Each row of a before or after table is a point. The points were changed in one or more steps. Then noise was added and the rows were shuffled. The steps act on columns, c1 being the first. Name the steps. A step turns or swaps two columns, mirrors them in a line or flattens them onto one, adds a multiple of one to another, or multiplies or shifts one. Angles are multiples of 10 degrees, from the lower column toward the higher: turns from -170 to 170, lines from 10 to 170 but not 90. Use the fewest steps. Two steps may share a column if one is a turn and the other turns, adds or multiplies; they go together, in the order done. Otherwise the lowest column goes first.
In the rows, 128 means zero.

Before (12 x 2)
[[178 107]
 [130 130]
 [ 60  73]
 [112 140]
 [ 94 135]
 [ 90 221]
 [126  87]
 [118 127]
 [162 150]
 [113  76]
 [123 184]
 [122  81]]
After (12 x 2)
[[111 225]
 [126 129]
 [126 141]
 [134  88]
 [126 142]
 [116 183]
 [134  82]
 [136  82]
 [127 128]
 [125 144]
 [136  87]
 [130 102]]
Steps: flatten c1 and c2 onto the line at 100 degrees

Before (10 x 3)
[[134 134 169]
 [196 165 112]
 [106 121 138]
 [145 130 141]
 [108 158 191]
 [202  97 112]
 [183 164 110]
 [197 129 117]
 [102  70 141]
 [127 139 125]]
After (10 x 3)
[[126 139 132]
 [102  69 114]
 [195 166 144]
 [183 164 147]
 [134 134  86]
 [197 129 140]
 [106 120 118]
 [202  99 143]
 [109 155  63]
 [144 130 114]]
Steps: multiply c3 by -1

Before (12 x 6)
[[191 141 114  82 147 142]
 [162 112 114  82 126 169]
 [153 160 117 130 154 119]
 [180 124 168 144 133  23]
 [163 129 212 189 170 138]
 [ 72 109 108 105 123 116]
 [178 109 147  82 161 134]
 [182 153 151  99 128  82]
 [ 81 136 126 104 147  74]
 [ 91 189 143 146 104 130]
 [137 152 138 160 139 107]
 [192 112 150 103 161 108]]
After (12 x 6)
[[180 125 135 143 169  24]
 [ 92 188 103 146 143 131]
 [181 152 126  99 151  82]
 [162 112 126  82 114 168]
 [162 130 169 189 211 137]
 [ 72 110 123 106 109 118]
 [154 159 153 130 117 120]
 [191 141 147  83 114 143]
 [ 82 136 148 106 126  74]
 [135 152 138 162 138 108]
 [179 108 159  81 148 134]
 [192 113 161 105 149 109]]
Steps: swap c3 and c5

Before (11 x 8)
[[134  78  96 141 135 120  73 139]
 [107 127 107 131 187 111 105  79]
 [ 85 127 156  37  56 165 139 128]
 [ 97 106  87 130 113 108 184  67]
 [178 119 176 126 102  85 102 128]
 [181 104 145 132 115 150 131  76]
 [202  71 186 125 112  72 126 167]
 [117 106 114 149 188 141 112 148]
 [121 108 155  80 158 109 136  70]
 [182 134 109  85 142 161 108 122]
 [119 106 125 144  34  86 156 107]]
After (11 x 8)
[[120 109 157  82 157 109 136  72]
 [ 98 106  85 133 113 107 184  67]
 [135  79  95 144 135 131  72 137]
 [202  70 187 124 110 134 125 142]
 [ 83 128 156  38  59 133 140 141]
 [108 128 107 131 187 110 105  78]
 [118 106 114 148 186 137 113 152]
 [178 116 175 124 101 124 101 116]
 [183 103 144 134 116 113 131  90]
 [120 104 123 146  36 115 157  94]
 [183 135 107  87 142 132 107 131]]
Steps: flatten c6 and c8 onto the line at 70 degrees

Before (14 x 9)
[[130  78 146 169 136 158 166 167 120]
 [100  89 173 124 126  99 104 119  83]
 [173 138 136  91 100 127 132  54 164]
 [189  50 164  40 159  74  93 101 144]
 [124  95 114 163  68 124 154 130 132]
 [162 165 134 133 119 142  88  70 153]
 [146 155 102 121 111 157 163  90 110]
 [ 85  76 112 118 127 127 136 154 160]
 [171 108 188 114 167  50  65 137  92]
 [142  75 160  87 167  87  68 127 102]
 [135  80 183  61 133  99  95 173 111]
 [127 112 105 127  56 177 137 142 157]
 [129 125  69 136  83 135 137 145 130]
 [178 104 124 106 114 143  78  69 114]]
After (14 x 9)
[[134  81 170  58 133 156  81 159 109]
 [127 110 115 126  58  77 149 136 155]
 [182 102 178 103 115 114 137  87 112]
 [145 156  91 120 113 100 149 100 110]
 [131 125 110 134  81 121 185 141 127]
 [141  76 195  88 164 169 107 127 100]
 [ 83  76 118 119 128 128 141 147 162]
 [162 162 168 135 118 115 128  88 153]
 [172 137 125  91  99 128 119  75 166]
 [101  90 158 122 126 157  88 124  80]
 [172 111 199 116 169 208  81 134  91]
 [123  93 100 161  67 129 136 129 135]
 [130  78  94 170 135  98 104 153 122]
 [189  47 169  40 161 186 100 109 142]]
Steps: mirror c3 and c7 in the line at 140 degrees; multiply c6 by -1; multiply c8 by 0.7

Before (8 x 11)
[[ 96  91 126 100 124 140  88 150 156 138 117]
 [161 109  88 184  68 151 110 107 120 167 202]
 [141 109 137 196 116 158 142 112 128  61 159]
 [106 136 109 154 168 153 158 120 150  30 148]
 [ 81 137 127 179 142 157  68  95 156 128 134]
 [117 122 115 171 115 127 148  49 132 148 127]
 [202 102 120  84 145 185 196  95 138 162  71]
 [132 160 149 155 121 180 176 118 127 104 125]]
After (8 x 11)
[[159 109 138 196 117 137 142 128 113  60 159]
 [119 121 115 171 115 136 149 132  49 149 126]
 [219 101 119  85 145 109 196 138  95 163  71]
 [117  91 126 101 123 159  88 157 150 137 116]
 [166 111  89 183  68 118 110 120 108 168 202]
 [120 136 126 179 143 183  67 156  95 129 134]
 [132 136 109 155 168 161 158 150 119  31 149]
 [171 160 149 155 122 158 176 127 118 105 125]]
Steps: turn c1 and c6 by -50 degrees; swap c8 and c9

Before (14 x 14)
[[150 124  89 178 100 114 126 148 181 159 173  97 101 168]
 [157 123 124 178 123 128 172  58 101 132 120 177 176  75]
 [193 133 165 117 156 171 150 128  99 191 120 115 175 107]
 [141 120 103 133 186 152 166 128 128 154  62 158  96 112]
 [161 113 149 183 106 104 183  92 102 122 128  91 117 104]
 [179 174 104 137 171 150 127  87 163 127  92 126  84  87]
 [113 124 145 187  94  81  83 153 150 176 154 107 112 100]
 [ 93 128 104 208 115 132 107 132 163 121 140  52 130 161]
 [171 156 158 219 113 111 129 107  84 124 135 152 127 133]
 [119 150  87 192 111 105 125 148  96 175 179  72 126 120]
 [135 171 169 111 140 198 186 135 121 170 136 143 125 103]
 [111 128  92 156 214  93 123  84 188 114 150  95  74 162]
 [123  99  95 172 116 124  72 133 139 100 184  91  75 141]
 [175 161 148 109 175 158 195 179 123 139 112 142 175  75]]
After (14 x 14)
[[ 87 121 104 102 186 151 113 126 129 152 185 158  96 114]
 [ 60 115 148  74 104 106 120  93 103 124 110  92 117 104]
 [ 77 173 172 146 135 198  96 136 125 172 128 143 124 102]
 [170 124 145  80  95  83 142 152 152 176  80 106 111 102]
 [ 69 133 163 136 156 172 160 126  97 194 139 119 172 108]
 [ 44 161 146 142 180 158 121 180 121 142 153 139 174  76]
 [145 124  92 105 216  96 119  84 187 113 100  98  74 162]
 [114 124  86  99  99 117 146 150 184 157  70  96 102 167]
 [133 150  87  88 110 103 127 148  96 171  59  72 126 120]
 [175  99  96 106 113 127 162 130 143  97  62  90  75 138]
 [165 128 107  55 116 132 117 131 164 119  89  49 130 157]
 [ 96 171 105 104 172 149 168  85 164 128 157 125  82  90]
 [ 96 157 162  42 113 110 159 110  82 125  90 153 124 133]
 [ 76 122 124  78 125 129 119  56 104 131 119 179 176  76]]
Steps: turn c1 and c7 by 130 degrees; turn c4 and c11 by -160 degrees

Before (8 x 18)
[[113 113 148 129 100 155  83  86 146 129 132 117  89 114 117 131 124 119]
 [171 126 136 129 174 115 148 118 115 137 137 155  97 136 100 175 116 143]
 [ 90 175 184 113 114 100  89 110 160  65  62  83  74 167 146 162 111 149]
 [ 94 139 110 156 161  45 167  99 118  97  93 118 124 146 166 130 101 133]
 [174 141 119 118 173 105 100 211 130 135 128 123 169 152  90 118 183  85]
 [135  95 135  66 152 170 164 102 119 108 154 111 111 103 136 231 144 145]
 [154 196 160 148 227 112 180 126 104 149 113 164 197 116 166 174 136 145]
 [ 81 148 134 126 104 144  59  48 159 153 158 172 110 110 163 196 136  69]]
After (8 x 18)
[[ 41 151 113 154 107 125 174  97 119 144  90 118 123 102 168 131 101 137]
 [ 90 186 183 112 130 153 161 110 155  65  63  84  72 146 143 158 114 148]
 [170  83 136  65 115 137 162 104 118 148 154 108 112 106 137 233 147 142]
 [121 169 156 146  22  98 134 127 100 185 113 163 196  89 166 175 141 142]
 [124 124 140 126 121 173  67  44 163  86 158 172 112 169 160 197 138  69]
 [131 135 133 127 101  82 127 117 116 153 132 153 103  92 102 171 116 141]
 [121 150 124 122 105  71 107 212 136 104 125 121 168  91  94 116 179  85]
 [151 104 153 131 147 155 102  88 145  90 133 116  85 148 113 129 124 121]]
Steps: turn c1 and c6 by -70 degrees; turn c2 and c14 by -50 degrees; turn c5 and c14 by -130 degrees; turn c7 and c10 by 60 degrees

Before (8 x 20)
[[116 162 144 165 134 131 150 197 150  97 143 144 128 146 103 155 106  79
  191 185]
 [ 83 159 138 109 215 169 135 146 148 129 141 135 120 123 100  81 136 148
   76 137]
 [245 143 158 132 158 126 136  88 160 114 104 134 104 150 109 124 132 166
  233 121]
 [ 96 124 134 170 112 170 141 102 123 115 131 150 138 143 102 151 130 148
   90 109]
 [ 86 149 147  84 102 136  54  93 153 138  74 130 122 131 131  84 133  39
  153 110]
 [ 85 130 154 173  92  76 151 157 154 179 129 109 100 134  85  97  98 164
  160 141]
 [183 104 134 170 111 177  91  97 149  82 138 132 141 135 124  91 102 108
   78 188]
 [ 91 132 144 173 150 125 135 112 164 105 101 103 137 143 123 240 147 143
   86 125]]
After (8 x 20)
[[ 86 148 148  84 102 136  55  71 152 139  76 128 118 133 131  84 133  37
  152 110]
 [247 143 159 131 160 126 137  64 161 114 104 134  90 147 109 124 131 167
  234 121]
 [184 105 133 171 111 175  89  77 151  82 139 130 147 134 123  92 103 108
   79 188]
 [ 84 159 141 108 215 171 136 160 149 132 140 135 116 120  99  80 135 150
   75 136]
 [115 160 144 163 137 132 150 239 149  99 142 147 127 146 104 157 107  78
  190 185]
 [ 93 132 144 175 151 125 136 104 163 108 102 105 142 142 122 239 148 142
   86 126]
 [ 85 129 152 174  90  77 153 174 155 181 132 109  82 132  88  95  98 164
  161 141]
 [ 97 125 135 170 110 172 141  86 124 114 129 150 145 143 101 151 132 150
   92 108]]
Steps: multiply c8 by 1.6; multiply c13 by 1.6

Before (12 x 24)
[[ 83 130 150 136 125  96 141 157 138 102 123 134 167 141 137 135 152 101
  150 148 107 151 120 112]
 [139  81 158 150 173  92  90 123 120 104 137 127 140 162 104 167  89  80
  155 137 123 155 131 124]
 [102 113 134 145 149  94 112 152 152 132 127 120 103 111 106 115 163 100
  129 135 130 171 118 124]
 [ 93 126 143 117 165 149 121 150 181 125  93  87 152 105 116 144  99 146
  158 159 119  99 142 142]
 [123 121 105 127 102 159 129 165 137 126  88  99 123 115 127 108 118 111
  102  94 113 105 110 157]
 [127 135 143 155 157 144 103 155 157  97 138 129 153 129 130 110 164 125
  159  98  94 127 116 115]
 [134 116  90 120 149 150 153 142 158 129  82 153 117 159 129 105  94  94
   87 114 103 102 119 136]
 [ 97  92 107 151 128 137 103 108 146 121 143 133 171 125 104 142  92 133
  159 151 129 113 121 126]
 [121 138 129 124 104 113  97 110 120 136 127 116 117 142 120 101 116  82
  113 123 112 135 174 181]
 [126 102 126 130 111 164 146 161 113 132  90 131 136 123 173 126 159 121
  111 139 115 112 173 135]
 [138 148  90 168 167 123 142 131 121 154  97 109 109 148 109 103  89 137
  146 109  87 100 105 127]
 [ 97 127 143 129 103 119  92 142 163 148 109 111 105 138 140 118 160 150
  120 108 139 127 165 142]]
After (12 x 24)
[[102 113 133 179 150  93 113 153 150 131 105 119 103 111 105 116 155 100
  128 134 132 171 119 123]
 [126 135 143 209 158 145 103 155 158  96 112 128 153 130 129 111 162 126
  158  98  95 127 116 115]
 [136 116  89 102 149 150 153 142 159 130 115 152 116 159 130 105  72  94
   87 113 102 102 119 136]
 [137 148  90 248 168 124 142 131 122 154 130 108 110 149 109 104  78 135
  146 109  87 100 104 126]
 [123 121 104 125 103 159 129 165 137 127 104 100 123 115 127 106  96 111
  101  94 114 107 110 158]
 [ 98 127 143 132 102 120  93 143 164 148  93 112 106 137 139 117 140 151
  119 107 137 127 166 142]
 [127 103 125 136 110 163 145 161 112 133  78 131 135 122 173 126 128 122
  112 139 114 112 172 135]
 [ 97  91 109 196 127 137 105 110 145 121 163 133 173 126 105 141 109 132
  159 150 129 113 121 125]
 [140  81 159 192 173  93  89 122 119 104 160 128 139 160 103 168 106  80
  156 138 122 154 131 122]
 [ 84 129 151 152 125  96 141 156 138 102 109 134 167 142 135 136 143 103
  150 148 108 152 119 111]
 [123 138 129 115 106 114  97 110 122 136 136 115 118 142 120 100 118  83
  114 123 112 136 174 181]
 [ 92 126 143  95 166 149 121 150 181 126 122  87 152 103 114 143  82 147
  157 159 118  98 142 141]]
Steps: multiply c4 by 3; turn c11 and c17 by 40 degrees

Before (8 x 32)
[[157 133 173 173 157  74 107 150  96 107 186 156  91 153  89 171 163 143
   96 148  50  99 138 159 204 101 125 143 158 142 139  80]
 [192 189 154 159  75 128 124 143 157  86 106  76  86  73  75  96  64 132
  111 158 140 123  72 147  89 179 174  82 161 162  83 130]
 [146 123 177 142  56 144  98 185 116 166 143 144 136 163 160 130 174 174
  151 146 132 131  97  93 111 112 106 175  97  99 116 183]
 [193 156  89  94 140  81 143 145 170  72 114  97 149 137 142 105 154 141
   94 103  68 116 143 129 184 150 110 159 158 159  89 102]
 [ 98 102 178 146 145  70 147 178  95  98 156 148  87  72 119 156 168  84
  130 160 130  49  97 113  89 155 142 138 160  76 139 137]
 [152 159 134  97 122 105 112 112 190  93 191  79 148  83 161  71 160 132
  140  91  75  81 146  66 152 123 157 193 118 110  80 134]
 [ 96 172 147  83 116 105 203  86  92 156 140 108  90  95  93 141 111 103
  131 169 107 112  92 144 107 109 203 180  87 169 150  72]
 [153 177  97 148 157 169 165 117  94 106  99 136 118 186  81 102 119 174
  111 148 141  98 140 121 164 161 122 106 119  70 159 135]]
After (8 x 32)
[[154 181  98 150 159 169 176 116  91 105 100 135 117 186  81 114 117 173
  110 150 139  97 141 121 162 162 126 106 120  71 159 136]
 [ 97 172 148  82 116 102 198  83 102 156 137 108  90  99  94 116 113 103
  133 166 104 111  90 144 107 109 202 180  82 171 148  76]
 [148 126 178 144  56 144  94 183 116 169 140 146 137 163 160 121 172 173
  151 142 135 130  95  94 112 109 101 176  98 100 114 184]
 [156 135 175 170 157  71 130 151 113 109 183 155  89 156  87 125 159 143
   96 145  51  98 141 160 204 101 124 142 157 143 142  80]
 [192 187 156 157  73 126 114 142 146  86 107  75  86  75  74 132  66 133
  113 160 141 123  73 147  89 181 173  80 159 161  83 129]
 [ 96 102 180 147 147  67 137 178 110 101 156 148  87  73 119 123 168  83
  131 160 130  48  95 109  89 156 141 139 162  78 139 136]
 [191 154  86  95 139  81 160 146 157  72 115  94 147 140 141 140 154 143
   93 102  71 114 146 130 184 150 110 159 159 160  94 104]
 [152 155 135 100 124 102 119 114 165  93 191  77 147  84 160 139 157 131
  143  88  77  81 145  66 154 127 156 190 117 110  82 134]]
Steps: add 0.3 times c25 to c7; flatten c9 and c16 onto the line at 20 degrees

Before (13 x 64)
[[ 83 100 113 128 127 108 131 157 108 168 119  58 170 143  94 170 102 144
  174 146 177 161 110 174 102 132 179 178 109 113 113 123 120 131 104 133
  187  98 109 123 169  86  86  96 130 120 124 165 182 163 156  99 195  64
   84  65  94 155 151 161 102 141 122 124]
 [109 105 193 123 156  80 156  73 107 112 110 152  98  62 125 109 159 186
  182 129 173  95 110 118 185  83 113 156 143 125 168 147 118  73 134  68
  127 108 129  64  99 125 112 124 202 166 120  79 108  91 129 109 137 136
  165 145 104 115 177  94 121 128 150 136]
 [158 173 127 189 153  77 166  64 153 189  61  94 184 163 131 183 141 171
  176 128 110 134 166 117  90  93 123  95  86 104  97  86  77  72 130 138
  164 108  84 168 115 161 119  93 149  93 188 116 153 140 145 140 114  57
  157  73 187 111 129 138 142 138 109 113]
 [ 63 170 127  81 117 121 116 133  81 144  99 110 174 146 104 172 151 147
  160 132 171  80 103 123 127 152 102 122 114  82  96 154 135  85 101 131
  205  95  89 100  66  92 114  95 112  73  93  69 186 140 178 142  87  95
  128 139 104 115 101 145  71  78  62 115]
 [143 124  89 133 136  76 136 137  88 160  61 139 119 140 129 100 109 131
  116 131  95 125 126 166  87 125 124 109  84 120 129  86 106  70 175  36
  115 125 124 165  66 142 168 159 174 107  95 120 124 147 141  98 157 154
   89 153 118 159 130 103 108 136 101 158]
 [163 125 199 167  80 154 157 100 126 126  60  53 158  80 160 143 142 179
  185 116 114 107 144 131  99  70 100 208 191  62 132  74 135 107 124  95
  189 147  81 108 144 105 116 105 110  95 122 153  91 167 144 111  92 152
  115 132 127 155 100 127 138 103  94 123]
 [ 63 126 182 189 145  85 128  82 189 137 158  90 153  74 202 108 121 109
  160 145 119 119 124 163 156 106 172 140 125  94 164 139 135  77 150  53
  110 154  91 133 106 105 198 103 124  71 120 168 151  81 123 122  91  99
  138 109 173 154  91  96  78 146 155 175]
 [121 130 118 170 101 116 185 158 116 185 122 155 114  97 199 138 170 177
  113 140 121  84 195 138  94  99 132 184 137 136 114 168  79 152 119 103
  186 141 175 159 168 114  84 160 174  87 193 115 169  74 139 182 194 131
   98 125 188  71 138  91 127 141 162  91]
 [165 167 119 190 155 131 143  75 153 130 135 148 178  78 159 162  97 162
   89 128 167 143 108 174 188  93  87 176 183 106 137  73 110 159 207 126
  172 152 100 111 103 152 113 161 146 125 171 147 178 145 157 116 121 145
  142 112 189 165 103 107 106 145 132 171]
 [104  74 118 110  85 114 157  76 172 105  59  72  84  67 163 117 104 170
  121 133 119 153 196 122 130  94 130 103 139  91 133  77  77 146 132 136
  109 196 185  99 167 133 118 105 100 175 167  92 103  86 113 126 132 134
  162  54 102 102 135 110 144 155 112 124]
 [117 115 181 153  64 154 129  92 160 152  70  60  82 157 182 150 116 137
   83 177 132 147 186 144 107 117 108 112 118 139 163  84 153  72 123 141
  133 150 128  87  96  86 111 183 170  90 119 144  90 110 139 108 112 152
  161  66 133  87 131 103 152  82 155  67]
 [117 107 116 172 132 103 167 158  91 146 125 119 157 169 188 185  96 156
   97  91  82 127 149 137 165  90  91 207 153 173 174 172 156 121 196 113
  158 180 150 177 129 161 160 189 142 172 117 125  94  90 170  88 165 114
  163  74 170 163 168 107 152 168  78 172]
 [ 83  80 140 166 149 161 187  74 164  92 153  80 104  66 171 101 176 116
  121 133  80 132 133 162 112 173 123 125  88  94 118 164  86 159 200  98
  130 103 190 110  95 113 140 131 121  77 143 164 118  95 129 193  94  82
  120 155 169 142 129 197  90 124 115 119]]
After (13 x 64)
[[162 126 199 170  80 155 158  96 128 123  57  50 158  81 158 146 142 183
  187 114 114 106 145 131  98  71 101 207 192  72 130  73 138 104 120  96
  188 139  78 107 111 106 116 105 108  91 122 156  94 169 147 116  92 149
  114 130 124 159 101  87 133 105  95 113]
 [115 118 182 151  67 151 129  90 160 152  69  59  82 153 178 149 114 135
   85 176 135 144 192 143 108 113 105 116 121 121 163  83 154  71 130 143
  132 193 130  84 137  86 113 179 169  93 120 141  91 108 137 112 108 154
  160  63 133  90 128 156 152  85 152 155]
 [115 106 121 168 133 107 171 165  87 146 127 116 154 165 191 188  90 152
   97  95  84 123 151 138 165  87  88 211 152 148 169 172 157 121 195 111
  159 124 153 181 145 160 163 184 147 171 118 127  91  89 175  86 162 116
  168  72 170 164 166 173 155 166  77  62]
 [ 66 126 180 192 141  82 127  81 189 137 163  88 154  75 201 107 119 111
  157 149 120 119 126 164 160 109 173 139 127  80 165 137 133  79 146  57
  114 117  89 130 163 106 201 101 122  74 119 166 153  84 124 120  91  98
  145 109 172 155  94 128  77 147 155  86]
 [ 79  81 138 167 148 164 188  74 163  95 152  80 108  70 170 103 174 114
  119 135  80 135 133 163 114 172 125 127  93 142 119 165  86 159 204 100
  127 126 190 109 153 109 139 131 118  82 145 164 115  97 129 194  97  81
  119 154 169 141 131  49  91 122 114 158]
 [ 84 101 110 128 128 108 131 156 110 168 124  57 172 146  87 168 111 143
  174 146 178 165 111 175 101 133 182 178 110 136 114 123 121 134 107 134
  183 101 109 118  89  82  86  98 127 123 127 164 182 163 159  99 194  67
   84  64  95 156 150  95 102 140 122 140]
 [116 131 119 172  97 116 186 159 114 190 124 154 119 101 194 132 169 177
  108 135 120  81 195 143  89  99 133 183 138 106 111 166  80 150 119 107
  184 150 176 163  79 115  86 161 172  85 194 114 167  76 138 182 195 129
   96 123 190  67 139 158 127 145 160 131]
 [103  77 119 113  89 116 154  76 174 109  60  70  86  67 163 116 108 170
  123 132 121 156 195 121 129  92 130 100 136  92 128  72  78 142 130 142
  103 163 186  98  86 131 119 110  95 174 166  93 104  83 115 124 133 132
  162  56 103  99 134 120 140 156 113  63]
 [166 169 121 190 154 129 144  76 151 127 136 145 175  76 160 162  94 162
   84 121 165 140 109 178 189  90  86 174 188  99 137  73 106 158 209 125
  173 119  95 116 167 150 117 158 140 124 172 142 179 144 156 117 119 142
  138 111 191 162 102 124 108 145 132  91]
 [142 122  85 131 139  71 133 138  86 162  62 140 114 141 130 101 109 132
  117 129  94 126 129 168  89 122 124 109  79 103 126  84 101  70 170  34
  117 121 122 162 196 140 169 161 177 109  96 120 125 148 139  98 156 154
   90 151 112 158 131 147 110 132 100 126]
 [107 103 194 123 160  82 154  69 106 112 105 152  94  62 127 109 157 185
  178 128 172  99 109 116 187  81 112 151 143 103 173 146 118  75 136  62
  123 119 130  67 160 130 112 126 205 169 121  79 107  93 124 109 135 135
  164 141 103 114 173 150 121 126 146 146]
 [ 64 169 125  81 119 122 116 134  77 141  99 109 173 141 103 177 149 145
  158 132 171  79 106 124 127 150 102 121 118 101  94 153 134  83 105 135
  205 131  85 103 183  90 112  99 112  75  91  71 188 140 174 144  88  94
  130 135 105 113 100  84  69  73  63 173]
 [153 165 129 186 156  77 166  67 150 187  63  91 182 159 127 186 140 173
  181 125 111 140 167 115  88  93 126  95  87 117  96  88  76  71 129 140
  167 133  84 168 135 167 121  95 146  90 188 115 153 142 146 141 120  57
  157  76 189 114 127 105 143 137 106 154]]
Steps: mirror c30 and c60 in the line at 20 degrees; turn c41 and c64 by -160 degrees; turn c38 and c64 by -50 degrees

Before (10 x 64)
[[139 155 112  94  74 119 143 111  62 130 149 119  88 148 119 140  80 156
   77 158 169 100  76 125 163 141  75 101  90  80 116  82  93 125 132 154
   90 108 145 149 135 174 136 153  99 113 113 122 132 136 149 173 183  92
  154  86 167 129 147 141 128 163 186 146]
 [126 104 118 121 145  83 111 118 137 170  81 143 178  99 155 167 173  89
  155  71 121 147 139  81  92  97 214 144 143 185 167 132  72 199 187  86
  145 219  91 124  71  90  78  54 128 106 156 146 144 150 111  82 116  95
  109  89  84 109 107 185  78  88 128  86]
 [153 160 147 117 113 157 106 105  97 106 165  72  75 148 119 121  67 107
   52 171 163 129  93  89 148 131 127 103  92 102 109  77 131  89 117 157
   76 126 197 103  99 170 110 143  78  99 133 116 153 120 138 134 156  96
  167 141 151 181 182 110 120 179 147 134]
 [154  70  78 103  64 161 121  98  87 134 168  88  75 141 140 127  88 135
  128 109 180 121  90 120 143 137  94  99 111 119 124 110 113  71 159 165
   97 109 153 178  86 148 102 167 112 157 136 191 121 106  95 120 144 152
  133 160 125 131 174 105 148 153 169 159]
 [167  60  65 101 104 107  64 107  63 139  99 122 124 107 112 131 111 116
   70 125 103 138 135  76 146  92 154 135 206 122 130 125  55 165 202 127
  146 152 117 192  80 127 114 136  90 134 146 192 119 100  92 124  89 147
   82 169  81 126 131 157 182 147 116 133]
 [ 92 156 133 178 139 125 124 151 150 159 110 100 193  61 156 197 178 122
  182  90 109 183  88 139  75 114 117 207  87 138 159 149 120 192 144 142
  149 148  98  96 137  95 158 106 118  85 174 142 190 136 152 127 119 114
  176  86 145 177 153 212  59 157 130  79]
 [148 155  95 122 102 139 141  76 132  80 159  81  32 157  77 135  70 154
   80 126 173 115 115 169 162 166 107 131 106  93  96  84 101 110 127 146
   67 113 126 116 154 170 133 166  77 103 122 137 145 123 139 137 223  93
  149 145 146 183 169 100  95 159 137 112]
 [118 101 142 132 137  98 113 151 108 142 104 124 121  81 160 196 157 134
  145  55  96 168 140  95  64  82 186 207 159 165 184 156 104 164 140  92
  137 212 117  84 113  76 143  64 134 100 187 147 126 146 120 137 138 109
  175  54 139 126 121 181 135 111 113  57]
 [114 126 140 177 151 103  85 128 130 164  94 167 153  77 158 229 168 132
  161 100  96 178 114  77  61  80 151 195 114 143 158 167 134 177 137  66
  126 141  50 145 118  90  96  82 138  93 147 134 162 116  90  93 123  82
  184  86 131 152 115 174 108 101 106 101]
 [171 107  78 104 101 161 116 102  67  96 128  88  95 146 130 107  94 155
  120 152 156  95  77 101 125 173 123 128 107 107  91 107 112  91  95 163
   83 120 138 137 142 173 140 116 108 100 123  87 147 103 149 123 196  96
  124 142 116 134 187 128 138 192 140 116]]
After (10 x 64)
[[170 107  78  97 101 160 114 103  68  98 129  88  96 147 134 104  92 151
  119 154 158  91  75 102 126 169 122 123 110 106  94 111 113  93  93 160
   85 124 140 140 143  83 138 124 109 100 107  87  89 103 141 125 187  94
  125 143 114 136 188 128 138 194 137 116]
 [ 88 150 141 176 144 123 127 152 149 159 109  98 191  63 157 197 173 122
  181  88 108 186  94 143  74 109 121 203  87 135 162 143 118 195 140 137
  149 152  98 101 136 176 151 106 118  85 103 140 170 134 155 124 166 113
  177  84 144 181 156 217  60 154 136  75]
 [157  68  74 109  61 152 123  99  86 134 166  89  76 136 142 127  88 136
  128 108 179 117  91 125 144 134  95  97 110 123 126 113 116  71 159 166
   92 111 152 173  87 115  97 173 112 155 113 188 111 101  93 123 132 145
  134 161 123 125 170 103 147 152 167 165]
 [163  63  61 103 100 108  60 107  65 140  98 125 124 109 116 132 107 117
   65 126 102 140 133  77 155  94 149 136 206 121 136 122  57 164 203 125
  149 160 118 196  80 134 113 134  91 130 107 194 154 106  94 128 101 143
   80 166  78 124 129 157 182 147 114 129]
 [154 153  94 123 105 140 136  79 135  83 161  88  34 159  74 138  68 150
   78 127 175 114 118 172 163 166 104 137 105  92  95  82 105 115 131 146
   62 110 122 119 150  85 128 169  72 101 110 134  61 122 140 140 197  95
  147 145 145 183 170  99  94 159 138 112]
 [125 102 117 117 144  85 118 121 140 167  82 145 176 100 154 171 171  90
  160  66 123 147 134  82  98  96 208 147 139 184 168 130  71 199 188  85
  153 220  90 128  69 176  79  55 131 108 122 144 150 145 112  85 130  99
  109  82  86 109 108 188  76  90 131  93]
 [113 121 139 176 152 100  86 134 133 164  96 166 155  73 156 230 164 129
  162 103  94 174 110  77  62  80 155 194 115 143 163 170 134 176 139  64
  125 143  51 145 115 172  98  78 134  90 130 133 155 118  88  97 151  77
  185  87 131 151 117 172 110 105 103 102]
 [141 152 110  96  74 118 142 112  66 126 148 114  87 146 122 139  83 159
   77 155 174  98  81 127 160 143  73 104  94  76 116  80  92 121 134 155
   91 105 149 153 130  82 139 147 100 107 118 123  88 133 146 175 166  91
  150  83 167 130 149 142 127 169 187 150]
 [122 102 143 129 136 101 113 150 100 143 103 125 125  83 157 193 158 132
  153  57  98 166 141  95  60  80 187 208 160 171 190 158 103 163 144  93
  136 216 114  83 112 200 147  66 138  99 104 152 117 148 120 142 134 110
  179  52 144 124 118 182 137 111 115  68]
 [146 155 149 118 110 159 104 102 101 110 163  68  74 147 121 112  66 110
   52 174 160 131  92  95 150 124 132 103  91 101 114  77 133  93 118 157
   76 126 200 107  98  93 106 141  78 101 106 116 122 121 139 132 161  94
  170 139 148 179 180 106 119 177 140 138]]
Steps: turn c42 and c47 by -150 degrees; turn c49 and c53 by 50 degrees
